Each row of a before or after table is a point. One or more steps were done to the points. Then noise was added and the rows were shuffled. The steps act on columns, c1 being the first. What was done? A step turns or swaps two columns, mirrors them in a line or flattens them onto one, adds a multiple of one to another, or multiplies or shifts one. Angles are multiples of 10 degrees, from the lower column toward the higher: turns from -170 to 170, lines from 10 to 170 but not 90. Use the fewest steps. Two steps may share a column if one is a turn and the other turns, adds or multiplies; they go together, in the order done. Otherwise the lowest column goes first.

Before, 10 rows:
[[-20  45]
 [ 51  -2]
 [ -6  29]
 [ 49 -15]
 [ 26  17]
 [ 34  28]
 [-16  -9]
 [ 46  46]
 [ -7  36]
 [-18  33]]
After, 10 rows:
[[-31  40]
 [-15 -34]
 [-22 -45]
 [-21  50]
 [-28   9]
 [-42   8]
 [-20 -33]
 [ 15  -6]
 [-19 -22]
 [-65   6]]
Steps: turn c1 and c2 by 130 degrees

Before, 8 rows:
[[-15   4  -4]
 [ 45  37  47]
 [  9  29 -27]
 [ 35  21  17]
 [ 11  44  47]
 [-60 -15 -52]
 [  9 -13 -11]
 [-35   4 -23]]
After (8 x 3):
[[ -96  -20   -8]
 [ -29   23  -20]
 [ -50  -15  -32]
 [ -50  -13    9]
 [ -20   51  -24]
 [-116  -50    3]
 [ -48   54  -38]
 [ -76   -4   -3]]
Steps: shift c1 by -60; turn c2 and c3 by -80 degrees

Before (12 x 6):
[[ -3 -54   5   7 -51  38]
 [ -4  -9  40  19 -27 -20]
 [-36 -26  43 -34  16 -51]
 [-55   1  -5  -1 -12 -16]
 [ -9  28  80 -16 -29  10]
 [ -8 -56  46   6 -34  27]
 [-67   2  27 -13   3   7]
 [ 12   7   5  -7  33  30]
 [-23  -4   8 -27  12  39]
 [-32 -43  41 -34 -23   8]
 [-15  38  48   2   6 -14]
 [-13 -42  -4 -10 -82   3]]
After:
[[ 39  11 -51 -60   0   2]
 [ 27  12 -34 -51 -44  -4]
 [-44 -35   9 -26 -44 -36]
 [ 42 -30  15 -10 -13 -31]
 [ 34  -4  32   6 -10   9]
 [  4 -14   4   4 -23 -66]
 [-12   3   6  44 -54 -18]
 [-23  19 -28  -5 -40   1]
 [  9 -11 -80 -40   5 -13]
 [  9 -14 -29  26 -78 -13]
 [-17   1 -11  -6  -1 -54]
 [  6 -28 -21 -40 -35 -30]]
Steps: swap c1 and c6; swap c2 and c4; turn c3 and c5 by -90 degrees
